Rows are points. Each copy is the shape, with its points in the same order, stretched, turned, moved and blurred by noise. Say if it was mirrored as well.

Shape (7 x 3):
[-0.39 +0.04 -0.48]
[+0.10 +0.21 +0.81]
[+0.29 -0.71 -0.22]
[-0.09 +0.80 -0.08]
[+0.04 +0.58 +0.64]
[+0.44 -0.35 -0.19]
[+0.04 -0.07 +0.35]
Copy 1 (7 x 3):
[-0.76 +0.00 -0.48]
[+0.00 +0.61 +0.52]
[-0.09 -0.54 +0.11]
[-0.42 +0.74 -0.58]
[-0.10 +0.77 +0.15]
[+0.00 -0.30 -0.09]
[-0.19 +0.17 +0.28]
Copy 1 is: only turned
Copy 2 (7 x 3):
[-0.58 -0.12 -0.36]
[+0.33 +0.11 +0.65]
[+0.37 -0.25 -0.64]
[-0.42 +0.55 +0.23]
[+0.06 +0.29 +0.71]
[+0.41 +0.06 -0.52]
[+0.21 -0.06 +0.12]
Copy 2 is: only turned
Copy 3 (7 x 3):
[-0.68 -0.24 +0.45]
[+0.47 +0.70 +0.03]
[-0.28 -0.44 -0.56]
[+0.11 +0.07 +0.98]
[+0.47 +0.62 +0.52]
[+0.04 -0.51 -0.30]
[+0.03 +0.25 -0.06]
Copy 3 is: mirrored
Copy 4 (7 x 3):
[-0.31 +0.36 -0.43]
[-0.02 -0.04 +0.93]
[+0.79 +0.41 -0.31]
[-0.76 -0.36 +0.03]
[-0.47 -0.25 +0.72]
[+0.61 -0.03 -0.19]
[+0.10 +0.23 +0.43]
Copy 4 is: mirrored

Shape (9 x 6):
[-0.26 +0.12 +0.59 +0.27 -0.34 +0.64]
[+0.72 +0.31 -0.18 -0.38 -0.33 +0.12]
[-0.28 +0.24 +0.17 +0.45 -0.64 -0.08]
[+0.51 -0.15 +0.88 -0.37 -0.35 +0.22]
[-0.22 +0.26 +0.00 +0.27 -0.58 +0.61]
[-0.53 -0.13 -0.29 -0.32 -0.56 -0.04]
[-0.71 -0.17 -0.30 -0.06 +0.02 +0.30]
[+0.08 -0.17 +0.36 +0.46 +1.14 -0.05]
[-0.19 +0.32 +0.08 -0.25 +0.26 +0.09]
Copy 1 (9 x 6):
[+0.20 +0.42 +0.75 -0.25 -0.21 +0.11]
[+0.48 -0.59 -0.36 -0.58 -0.69 -0.26]
[-0.05 +0.38 +0.45 +0.09 -0.66 -0.57]
[+1.14 -0.11 +0.22 -0.26 -0.02 -0.16]
[-0.07 +0.32 +0.42 -0.40 -0.70 +0.02]
[+0.03 +0.71 -0.58 -0.09 -0.51 -0.29]
[-0.40 +0.67 -0.20 -0.08 -0.08 +0.23]
[-0.08 -0.58 +0.55 +0.66 +0.99 +0.37]
[-0.07 -0.09 +0.02 -0.37 +0.35 -0.20]
Copy 1 is: mirrored
Copy 2 (9 x 6):
[+0.01 +0.36 +0.68 +0.03 -0.81 +0.40]
[+0.32 +0.21 -0.53 -0.53 -0.26 -0.26]
[-0.14 +0.21 -0.01 +0.56 -1.09 -0.02]
[+0.15 +0.11 +0.59 -0.82 -0.63 -0.52]
[+0.00 +0.21 +0.10 +0.22 -0.88 +0.64]
[-0.66 -0.39 -0.35 +0.26 -0.57 +0.28]
[-0.54 -0.25 -0.07 +0.47 -0.11 +0.68]
[+0.40 +0.38 +0.56 +0.40 +0.78 -0.28]
[-0.36 +0.29 -0.09 -0.08 +0.02 +0.08]
Copy 2 is: only turned

Shape (15 x 9):
[+0.15 +0.16 -0.33 +0.56 +0.27 +0.09 +0.42 +0.14 -0.03]
[+0.11 +0.13 -0.33 +0.12 -0.49 +0.31 +0.61 +0.41 +0.05]
[+0.25 +0.10 -0.16 +0.52 +0.11 +0.51 +0.58 -0.01 +0.17]
[+0.19 +0.20 +0.04 -0.29 +0.17 +0.39 +0.36 +0.55 +0.24]
[+0.09 +0.18 +0.10 +0.16 +0.09 +0.44 +0.71 -0.04 +0.31]
[+0.26 +0.08 +0.04 +0.60 -0.28 +0.19 +0.58 +0.45 -0.10]
[+0.11 -0.20 -0.31 +0.61 +0.23 +0.47 +0.37 +0.55 +0.04]
[-0.11 +0.22 +0.32 +0.44 +0.06 -0.82 -0.02 +0.10 -0.71]
[+0.55 +0.03 -0.23 +0.45 +0.15 +0.31 +0.42 +0.29 -0.08]
[-0.35 +0.15 -0.37 +0.59 +0.08 -0.18 +0.66 +0.29 -0.08]
[+0.05 -0.65 +0.09 +0.34 -0.03 +0.16 +0.61 +0.22 -0.07]
[-0.12 -0.11 +0.05 +0.35 +0.23 +0.42 +0.27 +0.49 +0.08]
[-0.38 -0.13 +0.05 -0.30 -0.02 +0.36 -1.78 -0.54 -0.02]
[+0.21 +0.20 -0.28 +0.04 +0.08 -1.11 -0.13 -0.10 +0.22]
[+0.01 -0.10 -0.22 -1.73 -0.08 +0.26 -0.03 -0.14 -0.93]
Copy 1 (15 x 9):
[+0.07 -0.19 -0.21 +0.58 -0.06 +0.07 +0.99 -0.19 -0.27]
[+0.07 +0.12 -0.14 -0.12 -0.37 +0.08 +1.30 +0.24 -0.33]
[+0.19 -0.11 -0.20 +0.54 -0.40 +0.48 +1.02 +0.00 -0.20]
[-0.01 +0.03 -0.09 +0.35 -0.01 +0.15 +0.82 +0.73 +0.01]
[+0.00 +0.15 +0.08 +0.60 -0.52 +0.42 +0.92 +0.25 -0.12]
[+0.40 -0.25 +0.12 +0.15 -0.31 -0.03 +1.35 +0.01 -0.18]
[-0.02 -0.57 -0.30 +0.40 +0.02 +0.30 +1.28 +0.04 -0.17]
[+0.14 -0.07 +0.81 +0.22 +0.40 -0.79 +0.51 -0.54 -0.24]
[+0.34 -0.41 -0.29 +0.38 -0.25 +0.07 +0.89 +0.10 -0.25]
[-0.27 -0.08 +0.04 +0.51 -0.04 -0.13 +1.43 -0.34 -0.41]
[-0.35 -0.57 +0.19 +0.12 -0.53 +0.11 +1.00 -0.01 -0.22]
[-0.13 -0.31 +0.09 +0.41 +0.15 +0.32 +1.11 +0.18 -0.03]
[-0.32 +0.74 +0.22 -0.74 +1.26 +0.75 -0.82 -0.37 +0.44]
[-0.22 +0.38 -0.23 +0.09 +0.01 -0.75 +0.18 -0.59 +0.28]
[-0.74 +0.41 +0.39 -0.58 +0.17 -0.22 -0.63 +1.15 -1.02]
Copy 1 is: mirrored
Copy 2 (15 x 9):
[+0.01 -0.01 -0.20 +0.26 +0.20 -0.02 +0.50 -0.04 -0.11]
[+0.35 +0.16 -0.28 -0.15 -0.39 +0.29 +0.59 +0.49 -0.23]
[+0.23 -0.26 -0.15 +0.12 +0.03 +0.37 +0.58 -0.09 -0.38]
[-0.01 +0.03 -0.03 -0.54 +0.20 +0.54 +0.00 +0.42 -0.16]
[+0.10 -0.24 +0.06 -0.36 +0.11 +0.51 +0.60 -0.06 -0.36]
[+0.25 -0.15 +0.09 +0.25 -0.17 -0.02 +0.65 +0.54 -0.33]
[+0.10 -0.39 -0.34 +0.45 -0.01 +0.33 +0.32 +0.28 +0.02]
[-0.42 +0.23 +0.67 +0.28 -0.09 -1.12 +0.19 +0.26 +0.06]
[+0.24 -0.14 -0.28 +0.18 +0.17 +0.04 +0.34 +0.26 -0.39]
[-0.27 +0.07 -0.19 +0.29 -0.04 -0.18 +0.83 +0.15 +0.23]
[+0.06 -0.83 -0.19 -0.03 -0.26 -0.11 +0.42 +0.40 -0.14]
[-0.10 -0.41 +0.04 +0.20 -0.06 +0.40 +0.16 +0.25 +0.08]
[+0.32 +0.13 +0.70 +0.10 -1.07 +0.40 -1.43 -0.92 +0.57]
[+0.24 +0.51 +0.17 -0.27 +0.35 -0.82 +0.29 -0.08 +0.51]
[-0.44 +0.56 -0.51 -1.56 -0.72 -0.10 -1.16 +0.26 -0.55]
Copy 2 is: only turned
Copy 3 (15 x 9):
[-0.21 +0.45 -0.15 +0.28 -0.26 +0.34 +0.32 +0.36 -0.07]
[+0.20 +0.27 +0.00 -0.36 -0.65 +0.48 +0.35 +0.28 +0.10]
[+0.15 +0.59 -0.15 +0.11 -0.28 +0.66 +0.57 +0.05 -0.12]
[+0.03 +0.27 +0.49 -0.31 -0.12 +0.60 +0.05 +0.32 +0.15]
[-0.07 +0.45 +0.20 -0.11 -0.24 +0.84 +0.68 -0.03 +0.02]
[+0.09 +0.45 +0.08 +0.24 -0.83 +0.43 +0.43 +0.35 -0.17]
[+0.19 +0.30 -0.16 +0.32 -0.26 +0.76 +0.13 +0.55 -0.21]
[-0.76 -0.11 +0.24 +0.53 -0.69 -0.48 +0.16 +0.19 -0.30]
[+0.21 +0.51 +0.05 +0.18 -0.23 +0.29 +0.36 +0.37 -0.09]
[-0.49 +0.12 -0.36 +0.20 -0.60 +0.52 +0.43 +0.58 -0.08]
[+0.19 -0.19 +0.10 +0.49 -0.39 +0.58 +0.58 +0.16 -0.15]
[-0.04 +0.11 +0.13 +0.20 -0.28 +0.76 +0.07 +0.28 -0.23]
[-0.19 -0.23 +0.07 -0.08 +0.30 -0.17 -1.25 -1.06 -0.52]
[-0.66 +0.08 +0.05 +0.36 -0.29 -0.60 +0.01 +0.14 +0.69]
[-0.04 -0.64 +0.91 -1.16 +0.69 -0.57 +0.21 -0.22 -0.65]
Copy 3 is: only turned
Copy 4 (15 x 9):
[+0.12 +0.15 -0.40 +0.40 +0.23 -0.38 +0.23 +0.22 +0.49]
[-0.19 -0.02 -0.41 -0.19 -0.21 -0.04 -0.05 +0.39 +0.82]
[+0.10 +0.13 -0.29 +0.14 +0.14 -0.16 +0.35 -0.02 +0.84]
[-0.12 +0.29 -0.20 -0.41 +0.49 -0.05 +0.17 +0.59 +0.58]
[-0.24 +0.10 -0.25 -0.17 +0.21 -0.19 +0.44 -0.01 +0.79]
[+0.05 -0.10 -0.05 +0.13 -0.25 -0.29 +0.24 +0.48 +0.81]
[+0.25 -0.08 -0.34 +0.41 +0.30 +0.03 +0.25 +0.52 +0.77]
[-0.17 -0.04 +0.04 +0.50 -0.20 -0.79 +0.16 +0.45 -0.56]
[+0.45 +0.19 -0.24 +0.15 +0.13 -0.29 +0.28 +0.29 +0.58]
[-0.35 -0.16 -0.61 +0.52 +0.02 -0.46 +0.20 +0.45 +0.49]
[+0.20 -0.61 -0.25 -0.02 +0.03 -0.17 +0.52 +0.25 +0.44]
[-0.07 -0.10 -0.18 +0.21 +0.36 +0.08 +0.35 +0.56 +0.59]
[-0.19 +0.28 +0.29 +0.19 +0.69 +1.03 -0.76 -0.30 -0.92]
[+0.03 +0.09 -0.27 +0.05 +0.43 -1.11 -0.57 +0.03 -0.39]
[-0.14 +0.47 -0.76 -1.17 -0.02 +0.48 +0.13 +0.17 -1.14]
Copy 4 is: only turned

Shape (15 x 11):
[+0.19 +0.70 -0.24 -0.24 -0.32 +0.45 -0.26 +0.37 +0.09 +0.17 -0.39]
[-0.16 +0.29 -0.26 -0.61 -0.14 -0.17 -0.37 +0.37 +0.16 -0.46 +0.22]
[+0.28 +0.05 -0.40 -0.36 -0.11 +0.13 -1.17 -1.01 +0.67 -0.20 -0.13]
[+0.46 +0.30 +0.22 -0.03 -0.07 -0.39 +0.36 +0.19 +0.38 -0.56 +0.68]
[+0.22 +0.07 +0.25 -0.45 +0.24 +0.26 +0.31 -0.71 -0.06 +0.42 -0.21]
[-0.02 -0.51 +0.87 +0.02 -0.63 +0.33 -0.38 -0.11 +0.47 -0.04 -0.54]
[-0.50 -0.24 +0.40 -0.33 -0.26 +0.33 +0.50 -0.49 +0.63 +0.23 -0.20]
[+0.01 -0.16 -0.24 -0.47 -0.38 +0.23 +0.46 +0.60 +0.35 -0.11 -0.16]
[-0.48 +0.39 -0.10 +0.12 -0.25 -0.08 +0.32 +0.33 +0.86 -0.15 +0.21]
[-0.16 -0.41 +0.04 +0.83 -0.23 +0.13 +0.63 +0.21 +0.61 -0.34 -0.76]
[+0.14 -0.29 -0.02 -0.11 -0.61 -0.44 +0.04 +0.42 +0.55 +0.18 -0.44]
[+0.27 -0.17 -0.25 -0.29 -0.17 +0.23 -0.26 -0.39 +0.16 +0.05 -0.16]
[+0.04 +0.04 +0.25 +0.00 -0.29 -0.08 -0.19 +0.61 -0.27 -0.04 -0.14]
[+0.10 +0.45 +0.15 -0.34 -0.36 -0.43 +0.42 +0.38 -0.02 -0.59 -0.23]
[+0.07 +0.27 +0.00 +0.23 -0.43 +0.29 +0.44 -0.45 -0.22 -0.13 +0.35]
Copy 1 (15 x 11):
[-0.35 +0.14 -0.24 +0.55 -0.57 +0.71 -0.06 -0.36 +0.12 -0.26 +0.68]
[+0.20 +0.22 -0.36 -0.32 -0.02 +0.79 -0.21 +0.13 +0.32 +0.17 +0.23]
[+0.29 +0.66 -0.56 +0.45 +0.41 -0.04 +0.09 +0.08 +1.38 -0.66 +0.21]
[+0.50 -0.11 +0.62 -0.56 +0.16 +0.20 -0.59 +0.20 -0.21 -0.51 +0.50]
[-0.40 +0.16 -0.17 +0.29 +0.43 -0.30 +0.02 -0.99 -0.22 -0.40 +0.15]
[-0.76 -0.01 -0.22 -0.56 -0.47 -0.21 -0.14 -0.06 +1.04 -0.55 +0.36]
[-0.94 +0.26 -0.12 -0.58 +0.25 +0.00 +0.31 -0.22 -0.13 -0.63 +0.25]
[-0.88 -0.20 +0.01 -0.19 +0.13 +0.73 -0.15 +0.22 -0.12 +0.21 +0.58]
[-0.26 +0.39 +0.39 -0.38 -0.36 +0.68 +0.03 +0.41 -0.33 -0.63 +0.45]
[-0.76 -0.18 +0.70 +0.25 -0.44 +0.11 -0.08 +0.59 +0.14 -0.61 -0.05]
[-0.74 +0.03 +0.47 -0.11 -0.18 +0.43 +0.11 +0.02 +0.67 +0.19 +0.52]
[-0.27 +0.11 -0.30 +0.40 +0.34 -0.04 +0.08 -0.13 +0.54 -0.10 +0.33]
[-0.12 -0.11 -0.06 -0.03 -0.65 +0.30 -0.20 -0.27 +0.26 +0.28 +0.28]
[+0.08 -0.34 +0.27 -0.38 -0.13 +0.80 -0.18 -0.15 +0.03 -0.20 +0.04]
[+0.18 -0.31 +0.07 +0.23 +0.04 -0.14 +0.40 +0.02 -0.35 -0.66 +0.40]
Copy 1 is: only turned
Copy 2 (15 x 11):
[+0.16 +0.57 +0.31 -0.51 +0.14 -0.03 +0.02 +0.09 -0.31 +0.37 -0.85]
[+0.50 +0.04 -0.23 -0.39 +0.01 +0.01 +0.20 -0.38 -0.68 +0.27 +0.09]
[-0.38 -0.86 -0.38 +0.42 -0.25 -0.34 -0.75 -1.20 -0.12 +0.81 -1.04]
[-0.24 -0.30 +0.30 +0.08 -0.16 -0.29 +0.51 -0.02 -0.38 +0.83 +0.76]
[-0.99 -0.35 +0.29 -0.66 -0.23 +0.05 -0.27 -0.14 +0.71 -0.27 -0.04]
[-0.38 -0.90 -0.10 +0.07 +0.78 -0.40 -0.85 +1.09 -0.17 +0.40 -0.16]
[-0.96 -0.46 -0.70 -0.58 +0.06 -0.44 -0.02 +0.77 +0.58 +0.16 +0.05]
[-0.06 +0.07 +0.00 -0.60 +0.73 -0.12 +0.87 +0.55 -0.28 -0.14 -0.15]
[+0.11 +0.28 -0.62 -0.10 -0.09 -0.75 +0.66 +0.47 +0.12 +0.77 +0.26]
[-0.23 +0.23 -0.04 +0.22 +0.90 -1.55 +0.42 +1.03 +0.53 -0.09 +0.30]
[+0.56 -0.62 -0.01 -0.08 +0.29 -0.47 +0.51 +0.73 -0.11 +0.00 -0.33]
[-0.50 -0.51 +0.00 -0.09 +0.12 -0.06 -0.14 -0.37 -0.04 +0.02 -0.66]
[+0.23 +0.20 +0.32 -0.12 +0.38 +0.04 -0.10 +0.52 -0.46 -0.20 +0.22]
[+0.16 -0.03 +0.41 -0.85 +0.04 -0.56 +0.35 +0.31 -0.51 -0.04 +0.43]
[-1.29 +0.11 -0.03 -0.15 -0.34 -0.32 +0.18 +0.22 -0.31 +0.06 +0.15]
Copy 2 is: mirrored
Copy 3 (15 x 11):
[-0.26 -0.03 -0.78 -0.10 +0.21 +0.55 +0.39 +0.47 -0.09 +0.22 -0.27]
[-0.31 +0.34 -0.63 -0.35 +0.22 -0.41 +0.13 -0.17 -0.24 -0.51 +0.02]
[+0.25 -0.07 -1.14 -0.02 -0.21 +0.59 -0.07 -1.19 +0.99 -0.93 +0.55]
[-0.15 +0.60 +0.15 -0.12 +0.73 -0.72 +0.03 +0.16 +0.50 -0.20 +0.39]
[-0.05 -0.35 +0.28 -0.18 -0.54 +0.37 -0.03 -0.59 +1.01 +0.54 -0.52]
[+0.74 -0.94 -0.23 +0.22 +0.61 +0.04 -0.06 -0.87 -0.07 +0.40 +0.07]
[-0.63 -0.70 +0.43 +0.05 +0.18 +0.18 -0.17 -1.08 +0.21 +0.83 -0.06]
[-0.85 -0.68 +0.11 -0.11 +0.45 -0.30 +0.08 +0.22 -0.16 +0.14 +0.12]
[-1.03 +0.31 +0.05 +0.34 +0.85 +0.03 +0.00 -0.20 -0.38 +0.17 +0.33]
[-0.36 -0.86 +1.06 +0.92 +1.16 +0.52 +0.27 -0.23 -0.16 -0.03 +0.16]
[-0.34 -0.64 -0.27 +0.74 +0.57 -0.38 +0.30 -0.11 +0.12 +0.11 +0.12]
[+0.00 -0.46 -0.26 -0.03 -0.22 +0.26 +0.11 -0.47 +0.62 -0.23 +0.23]
[+0.44 -0.05 -0.28 +0.14 +0.23 -0.22 +0.34 +0.20 -0.42 +0.06 -0.22]
[-0.25 +0.06 +0.04 -0.19 +0.80 -0.56 +0.80 +0.06 +0.13 +0.13 -0.49]
[-0.05 +0.11 +0.37 -0.26 +0.11 +0.11 +0.73 -0.21 +0.27 +0.42 +0.36]
Copy 3 is: mirrored
